Rows are points. Examples show where two turns around zero, p and q, send a point. Where does a point land after both, in the order given? Backwards means that the second turn is done in reverse. Each puzzle has new turns, and all numbers are rounded.
In the rows, 128 means zero.

Turn p:
[114 138 163] -> [112 123 163]
[123 113  90] -> [137 115  90]
[110 115 117] -> [128 106 117]
[123 177 159] -> [ 86 153 159]
[128 139 136] -> [119 135 136]
[171  86 102] -> [187 137 102]
Turn q:
[128 136 144] -> [120 116 139]
[127 175 101] -> [148 156 170]
[160  83 120] -> [153 110  82]
[ 97 118 147] -> [ 91 130 122]
Where do these land?
q, then p backwards: [135 137 187] -> [ 71 120 147]
q, then p backwards: [139 108  83] -> [169 118 101]
p, then q: [116  99 167] -> [115  84 107]
q, then p: [123 138  88] -> [111 166 132]
q, then p: [140 138 105] -> [132 155 134]
p, then q: [115 149 138] -> [103 135 132]

Turn p:
[147 138  96 109] -> [147 154 105 145]
[180 165 140 145] -> [ 93 141 128 184]
[120 107 134 123] -> [139 125 144 114]
[ 94 154 110 104] -> [124 142  89  96]
[132 111 178 139] -> [105 116 175 123]
[ 94  92 111 149] -> [160  88 128 105]
Turn q:
[ 79 150 138  79] -> [ 85  87 169 141]
[110 143 151 156] -> [127 157 150 151]
[154 148 124 139] -> [116 152 108 118]
[113 111  73 106] -> [129  77  94 144]
[162 139 152 125] -> [120 153 131  94]
[152  83 142 132] -> [172 128 130  99]
[126 122 117 160] -> [147 143 114 148]
Where do these land?
p, then q backwards: [137 103 179 125] -> [106 138 176 108]
p, then q: [148 170 116 183] -> [174 126 109 181]
p, then q: [132 124 106 104] -> [108 139 107 117]
p, then q backwards: [109 141 130  91] -> [168 140 140 133]
p, then q: [113 102 109 137] -> [143 124 115  98]

Turn p:
[123  80 146 117 159 161] -> [133 120  86 114 122 181]
[110 139 131 121  96  74] -> [ 97 126 157 156  96  98]
[164 117 102 140 168 153] -> [159  96 116 110 170 145]
[102 148 146 103 130 120] -> [101 141 118 111 106 109]
[122 172 116 175 101  99] -> [113 149 188 144 152  99]
[177 125 131 145 129 147] -> [176 120 143 117 139 141]
[ 98 114 125  94 113 142] -> [117 144  87 144 110 123]
Turn q:
[179 172  96  87 133 139] -> [ 54 152  97 111 120 121]
[105  92 155 142 129 150] -> [172 141 153 127 146 140]
[102 144 134 135 139 131] -> [128 115 153 128 133 110]
[119 108 131 177 115 128] -> [159 125 139 171 127 137]
[111 103  89 140 105 123] -> [128 107 138 147 115 173]
[161 154 125  95 183 101] -> [ 91 113  82 100 160  95]
[120 123 166 120  92 124] -> [162 143 133 112  94 120]
Where do these land?
q, then p backwards: [ 85 152 141  81 113 120] -> [152 159 170 115 154  98]
q, then p backwards: [130 104  96 139 148 154] -> [112 108 114 171 138 136]
q, then p: [135 115 137 183 137 155] -> [132 126 173  97 158 144]
p, then q: [155  83 133 133 139 149] -> [115 172 125 140 147 156]
p, then q: [147 184 139  91 121 103] -> [147  98  88  98  84 124]
p, then q: [125 100 126 157 153 116] -> [144 147 155 124 159 138]
q, then p: [117 157 125 112  84  99] -> [136 150 129 177  96 120]

Turn p:
[ 97 113 164 160  88 120] -> [174 115 171 133 107 104]
[167 165 103 102 141 179] -> [ 88 150  86 159 110 172]
[151 131 119 167 165 112] -> [136 113  85 140 156 102]
[ 90  82 132 144 125 127] -> [135  93 173 130 146 115]
[114 144 103 106 105 109] -> [101 149 140 105 109 112]
[152 126 111  92 107 119] -> [106 130 119  93 104 146]
[124 134 164 125 164 131] -> [155 145 124 138 163 145]
Turn q:
[167 165 157 152 157 133] -> [149 171 114 173 151 115]
[172 174 111 133 120 147] -> [148 170 138 158 128 168]
[132  74 118  99 105 131] -> [132 110 156  92  85 114]
[117 109 124 110 148 149] -> [143 110 153 113 141 116]
[ 93  85  95 145 150  99] -> [114  56 124 136 118 116]
[114 160 148 159 107 132] -> [ 90 155 112 138 148 137]
[102 129 143  99 110 106] -> [122 124 101  86 126 129]
Where do these land?
p, then q: [137 115 153 153 118 147] -> [122 141 147 148 100 113]
q, then p backwards: [115 111 137 160 111 152] -> [ 97 129  92 119 126 134]
q, then p: [112 125 143 121 129  96] -> [ 95 120 131 109 129 120]
p, then q: [165 165 125 136 125 156] -> [ 99 125 147 150 120 171]
q, then p: [172 125  93 100 139  99] -> [130  94 100 129  76 144]
q, then p: [153 105 151 138 113 148] -> [155 158 132 114 114 109]
q, then p: [ 97 177  93  69 107 124] -> [ 83 128 125 154 128 204]
p, then q: [101 109 125 140 114  79] -> [157 127  89 104 109 105]
q, then p: [100 121 133 134 196 150] -> [150 100 101 110 189 126]

Turn p:
[102 135 106 124 100 161 169  99] -> [123 133 126 170  78 159 116 144]
[ 83 138 150 149 116 173 132 148] -> [102  86 162 156 121 143  96 120]
[144  90 119 164 105 125 136 104] -> [172 129 146 139 100 127 156 111]
[138  99  81 166 137  96 133 133] -> [188 141 126 133 118  85 123 127]
[160 151 145  99 146 141  89 159] -> [109 115 124  72 167 142 121 141]
[159 162 144 117 131  83 105 133] -> [114 171 124  88 161 121 132 111]
[153 154 169 116 167 149 134 121] -> [102 132 146 124 173 152 149 161]
[109 145 142  96 145 133 100 115] -> [102 120  97 130 158 150 124 121]
[105  78  96 121 106  91 155 140] -> [140 125 101 141  76  74 136 118]
Turn q:
[171 114 125 131 143 109 119 157] -> [117 123 130 129 149  81 127 156]
[144 138 103 139 102 171  95 107] -> [138 148  90 158 122 159 134 163]
[ 91  85 163 122  73 136 133 157] -> [155 141 175 105  64 129 151 141]
[181 154 141 131  77 132 100  95] -> [140 170  58 113 112 119 119 155]
[107 143 118 113 143 111 149 158] -> [127 112 151 115 152 124 155 104]
[124 164 157 107 167 138 115  96] -> [122 147 121 108 164 160  85 109]
[116 127 159 170 143 130 153 125] -> [104 151 149 146 111 117 113  93]
[107 117  94 157 159  98 128 123] -> [ 83  85 132 148 129 129 132 115]
[110 109  93  81 145 127 159 135] -> [166  74 149 129 148 134 136 116]
Where do these land?
p, then q: [141 126 134 115 127 126  87 122] -> [152 107 124 139 147 141 108 129]
p, then q: [122 131 127 136 151 130 111  84] -> [119 136 120 173 149 124 117 121]
p, then q: [ 89  98 161 142 140 136 110 126] -> [110 105 140 154  96 119  92 118]
q, then p backwards: [102 119 143 113 117 165 113  98] -> [139 152 100 137 104 162 126 105]
p, then q: [116 156  85 122 127 114 118 135] -> [110 125 100 120 149 146 143 159]
p, then q: [147 188 125 153  88  80 171 161] -> [108 174 103  46 136 159 142 109]
q, then p: [158 156 108 176  98 121 159 167] -> [133 195 142 169 111  96 117 134]
q, then p: [155 118 129  86 175 143 148 151] -> [137 126 131 110 190 106 162 136]
p, then q: [122  60 139 109 130 135 135 109] -> [151  98 130 160  94  90 139 108]

Turn p:
[158 127  81 139 105 119 160 113 124] -> [131 129 151 103  91 111 147 110 168]
[106 157 145 138 129 150 125 120  81] -> [138 127 125 147 104 140 156 133  78]
[124 137 122 131 175 138 112 113 135] -> [129 124  93 135 148 146 156 139 137]
[137 150 178 107 140 123 198 127 118] -> [151 138 182  94 152 125 152 171  96]
[140 143 191 139 122 147 133 152 147] -> [145 129 165 134 161 169 106 130  99]
[149 124  85 118 133  82 103 115 126] -> [106 123 111 131 136  85 147  95 162]
[166  77 137 108 121 141 125 132 138] -> [143  96 123  88 142 123  90 113 138]
[104 115 123  99 122 148  61 126 177] -> [ 92 149  68 130 149 151  81 108 130]
[ 93 107 104 150 125 111  88 106 140] -> [ 80 113  95 158 111 127 119 128 148]
[105 142 115 151 109 121 175 178  95] -> [167 150 168 161  87 102 125 153 124]
Turn q:
[153  94 126 161 121 105 117 152 183] -> [114  76  91 119 160 154 140 119 157]
[118 131 105 109  99 119 149  84 138] -> [113 155 107 130 155  89 119 150 115]
[129 107 131 124 100 136  95  97  97] -> [126 173 115 122 127 114 118  88 144]
[ 86 118 140 152 145 184 153 120 110] -> [ 98 124 161 141 107 117 137  91  74]
[168 130 187  93 119 138 149 163 103] -> [168 137 106 115  69 143 179 137 124]
[108 114 115 150 144 111 107 139 143] -> [107 102 137 136 137 139 105 119 150]
[119 110  88 115 171 115 126 119 104] -> [123 126 141 104 116 128  66 135 119]
[132 167 154  60 132 132 120 145 110] -> [149 169 152 116  85 131 153 173 144]
[129 167 150 161 141 113 164 119 162] -> [148  80 142 154 150 100 154 148 116]
[174 139 110 137 134 166  88 104 127] -> [154 151 149  85 168 141 134  97 130]
[ 91 130 102 145 103  90 140 164 131] -> [106 117 109 185 133 151 103 151 135]
Where do these land?
q, then p backwards: [110 100 117  86 173  95 129 107 125] -> [108  70 113 107  94 121 155 122 138]
p, then q: [120 112 106 144 140 176 168 107  72] -> [135 159  55 126 126 163 147 138 103]
q, then p: [140 109  97 151 116 139 154 172 112] -> [157 111  93 126  82 146 136 114 119]
p, then q: [143 121 156 154 155 157 133 100 168] -> [ 92 124 150  88 112 150 152 119  97]
q, then p backwards: [129 125  92 116 108 151 126 130 151] -> [116 146 152 107 139 128 123 109 158]
p, then q: [ 61 116 178 129 107 117  69 122 107] -> [115 146 150 178 111 148  67  67 128]
q, then p: [115 143 148 169 135 109 138 123 151] -> [122  83 139 135 134 126 119 150 154]
q, then p: [178 144 119  97  77 135 165 149 121] -> [196 162 134 122 101 116 158 108 146]
q, then p: [121 157 123 100 139 122 130 154 133] -> [156 140 145 140 135 140  99 126 117]
q, then p: [146 151 128 166 133 128 127 102 193] -> [145  94 118 117 169 111 136 182 153]
q, then p: [147 129 114 102 141  85 107 136 114] -> [132 151 115 127 151 139  99  90 145]
q, then p: [126 130 158 122 113 121  90 134  90] -> [100 147 157 113 126 162 135 104 140]

Turn p:
[115 148 141  71 155 104 164 140  85 103 136] -> [169 154 118  90 147 122 136 138  72  99  99]
[118 121 125 102  93 148 131 113 113 140 143] -> [127 144 147 120 142 104 106 120 110 150 149]
[166 105  96 150  84 141 102 122 164  92 113] -> [124  85 109 163  92 127  74 107 149 149 141]
[147 139 118 150 105 144 116  91  88 143 102] -> [128 153 150 157 127 144 113  86 131 113 165]
[154 140 169 155 136  90 173 160 135 134  98] -> [127 166  80 153  90 141 165 158 125 110 116]
[ 98  97 112 140 123 114 114 128 109 159 139] -> [109 119 164 157 154 113 149 126 117 139 124]
[154 143 112  82 141 130  97 123  99 111 128] -> [154 136 133 109 146 123  93  90 128 106  98]
[119 117 154 136 141 128 138 111 106 125  90] -> [113 144 145 128 101 148 141 122 103 102 133]
[113 174 100 152 142  71 148 116 127 107 111] -> [149 113  84 148 154 183 158 118 104 117 129]
[112 163 124 139 106 161  87 136 173 131 148] -> [ 94 103 107 104 157 125 106 130 175 143 155]
[132  85 138 156 107 136 165  93 161 170 155] -> [125 135 154 143  94 116 162 140 138 197 161]
[117  84 169 153 168 139  94 136 128  97 176] -> [119  74 150  99 101  77 168 127 148  99 119]
[119 119 145  77 172 121 110 175 149 159 102] -> [ 95 152 137 102 137 133 124 159 139 121  51]
[128 158  90 127 119 166 152 147 156 121 150] -> [157 116 114 117 151 137  97 168 153 147 153]
Turn q:
[166 155 115  90 121 142 138 116 158 163  99] -> [108 122 167 109 129  79 114 122 149 163 103]
[119  82 148 156 122 130 141 170 113 149 127] -> [165 135 149 143 152 163 130 125  83 135 139]
[113 116 111 168 172 116 107 116 127  95 124] -> [145 118  77 121 124 131 164 147 112  99 111]
[108 133 127 166 117 160 111 116 161  91 118] -> [158  98 112 141 115 145 118 153 155 101  94]
[162 149 108 108 101 145 101 154  92 145  90] -> [125 155 126  92 137 109  62 121 113 151 113]
[145 133 165 120 181 144 125 164 152 138 131] -> [170 171 153 121 122 116 167 111 139 131 110]
[ 87 120 136 104 167 140 100 163 117  90 151] -> [140 170 108 100 138 173 154 116 152  90 130]
[112 158 108 167 118 154 166 110  87  91 167] -> [ 95 123  95 158  64 179 119 133 115 126 116]
[159  81  94  84  99  90 121 122 137 142 127] -> [112  83 140  85 162 106 119 100 118 143 171]
[ 97 134 128 149 153  95 169 123 141 126 114] -> [110 124 144 142 120 126 170 169 105 107 128]
[138 127 169  87  97 128 120  91 145 112 156] -> [118 114 138 155 127 111 115  88 180 111 159]
[161 163 135 146  95 125 150 131 104 153  94] -> [119 140 148 146 107  96  80 144  95 151 121]
[104 147 124 148 139  87 146 117 166 136 177] -> [122 113 127 145 104 133 180 166 150 141 167]
[120  95 125  97 110 135  96 101  93 161 116] -> [105 127 108 134 192 124 102 100 126 142 131]
Where do these land?
q, then p backwards: [130 126 122 148 100 103 148 132  99 133 166] -> [115 126 125 152  90 133 154 101 140 115 104]
p, then q backwards: [ 91 110 128  95 126 136  86 160 123  93 101] -> [126 121  97 117 101 132 146 104 109 104  66]
q, then p: [ 89 114 104 129 110 131 109 125 135 127  61] -> [116 106 140 117 119 135 115 145 126  75  70]
q, then p: [164 120 165 137 144 115 166  90  98 124 145] -> [138 119 129 162 130 131 165 100  97 132 181]
p, then q: [ 81 145  97 128 145 145 138 168 150  80  79] -> [166 145 112  81 153 188 111 100 121 105  99]
q, then p: [109 113 124 164 137 164  98 169 132 115  93] -> [143 148 127 131 104 144  76 124 154  86 102]
p, then q backwards: [144 156 139 109 144 118 135 125 103 184 146] -> [115 133 158 100 173 139 105 155 128 155 125]
p, then q: [153 123 131 144 161  81 130  96 138 144 174] -> [102  89 173 149 114  95 143 119 101 151 113]
q, then p backwards: [107 136 136 111 108 144 107 157 141 106  93] -> [137 147 114 103 157 168 119 151 112 127 117]
p, then q: [195 114 109 104 122 122 145 119 122 154 156] -> [141 121 133 138 114  57 112 145 127 165 132]
p, then q: [135 125 124 124 140 151 149  75 125 152 189] -> [119 137 165 154 117  89 152  89 141 165 157]
q, then p: [ 92 116 147 126 110 140 129 162 176 123  96] -> [120 131 107  99  77 114 121 145 153  96 105]
p, then q: [174 166 137 145 116 115 123  86 122 129 165] -> [ 98  83 121 134  97  96 149 117 149 165 132]

Turn p:
[165 143 163  83 172 121 112 136 143 105 156] -> [131 108 101 121 114 121  97  86 119 150  65]
[112 109  93 118 101 104 133  95 100 108  94] -> [ 90 130 133 139 130  97 157 142 135 159 173]
[132 173 156 128 166 143 102 125 155 113  96] -> [125 129 127  81 133 145  87 136 158 153  92]
[ 98 147  91 127  87 128 124  95 109 137 128] -> [127 100 152 121 133 100 162 146 151 122 168]
[101  98  99 132 119  95 146 145 185 142 106] -> [ 73 129 103 155 143 169 143 143 144  97 142]
[171  92 138 137 151  90 106 167 103 169 121] -> [139 186  85 158 159 100 105 107 115 107 118]
[132 139 147 115  95 111 176 128 104 119 132] -> [139 103 129 133 145 138 137 101  97 152 167]
[111  95 181 158 122 162  97 153 103 149 151] -> [192 164 145 162  95 137  97 127 138 111 133]
[ 96 132 132 145 131 132 192 123 116 114 150] -> [121 100 172 140 131 154 123 132  81 127 150]
[101 147 158  94 153 173 147 161 117 115  95] -> [131 145 181 118 138 169 116  90 146 164 107]
[140 124  94 165  82 138 115 121 110 114 150] -> [143 134 125 107  95 102 160 145 113 102 166]
[163 145 110 128 137 157 112  81 156 135 114] -> [135 120 112  94 132 118 154 173 139 145  90]
[140 120 102 133 149 109 102 134 163 145 170] -> [115 116  99 136 118 112 125 135 128  75  92]
Turn q:
[103 110 128 148 157  94  73  88 163 101 114] -> [ 99 106  71  97 147 143 124 141 152 165  85]
[170 135 129 155  91 157 109  97 137 130 128] -> [165  94 122 133 168 133 158 125 121  99 114]
[101 161 114 122 139 175 138 132  55  81 102] -> [164 136 101 137 112 131 100  49 111 149 178]
[129 140 127  95 115 185 114 132 138 166 129] -> [147 146 120 167 142 115 152 149  78 129 143]
[ 72 135 145 125 107 101 146 120 101 112 109] -> [ 93 139 116 107 138 147  80 106 126 117 161]
[102 106 134 160 157 118 126 156 149 137 131] -> [109 128 127 120 117 134 138 161 166 157 149]
[139 178 123 101  90 169 101 132 148 142 169] -> [136 136 129 202 172 101 145 123 104 113 117]
[146 155 112 103 112 120 124 176 119 157 159] -> [121 138 167 164 126  70 127 131 122 119 132]
[100 121 114 101 145 104 156 148 130 173 169] -> [109 161 172 148 113 118  91 170 127 145 129]
[133 117 146 134 139 125 127  97  89 129 118] -> [139  94 122 111 112 147 105 121 109 127 131]
[144 108 153 109 118 101 124 140 112  97 134] -> [ 91 110 149 114 113 131 135  97 120 122 115]
[140  71 104 139 110 121 144 107 173 119 132] -> [133 147 154  87 157 160 158 148 140 134  94]
[172 128  95 168 170  98 148 156 141 138  62] -> [165 137 110  67  77  89 149 147 178 112 128]
[141 127 169 130 140 125 162 112 136 110 138] -> [120 121 134 139 101 173 131 123 138 103 117]
Where do these land?
p, then q backwards: [114 159 114 152 105 132 104 123 104 124 144] -> [147 128 119 152 119 113 144 153 102 150 104]
q, then p: [132 114 165 163 107 135  86 130 142 103 125] -> [ 97 130 156 171 123 150 146 148 103 125 109]
p, then q backwards: [114 146 117 150 177 104 131 122 170  97 155] -> [127 122 170 108 131  66 121  96 116 145 129]
p, then q backwards: [165  48 110 121 103 108 132 154 114 110 103] -> [ 96 152 139  74 143 176 123 168 161 107 102]
q, then p backwards: [123 146 108  92 108 123 149 102 145 142 161] -> [125 106 137 143 182 136 136 145 117 159 127]
q, then p backwards: [117 144 154 132 214 108 156 110 110 118 151] -> [ 95  99 187 125 136 136  91 122 168  82 143]
p, then q: [104 103 116  92 106 160 120 109 119 103  93] -> [121 149 141 148 141 148 125 178 137  85 150]
q, then p: [154 129 149  76 175 130 125 146 131 124 105] -> [134 120 134 121 145 123 162 123 132 132 200]
p, then q backwards: [117 116  82 124 110 140 120 107 108 202 151] -> [178 158 120 153  86 150 122 155 165 161 143]
p, then q backwards: [121 133 161 171 102 118 135 187 130 132 124] -> [ 97 144 137 135 111 149 185 106 103 119  99]
q, then p: [157 147 125 155 110 156 156 152 121 172 138] -> [141 128  91 117 100 142 102 108  75 123 129]
p, then q: [118 152 135 107 117 121 122  94 144 110  85] -> [116 159 138 137 130 123 137 183 114 145 129]
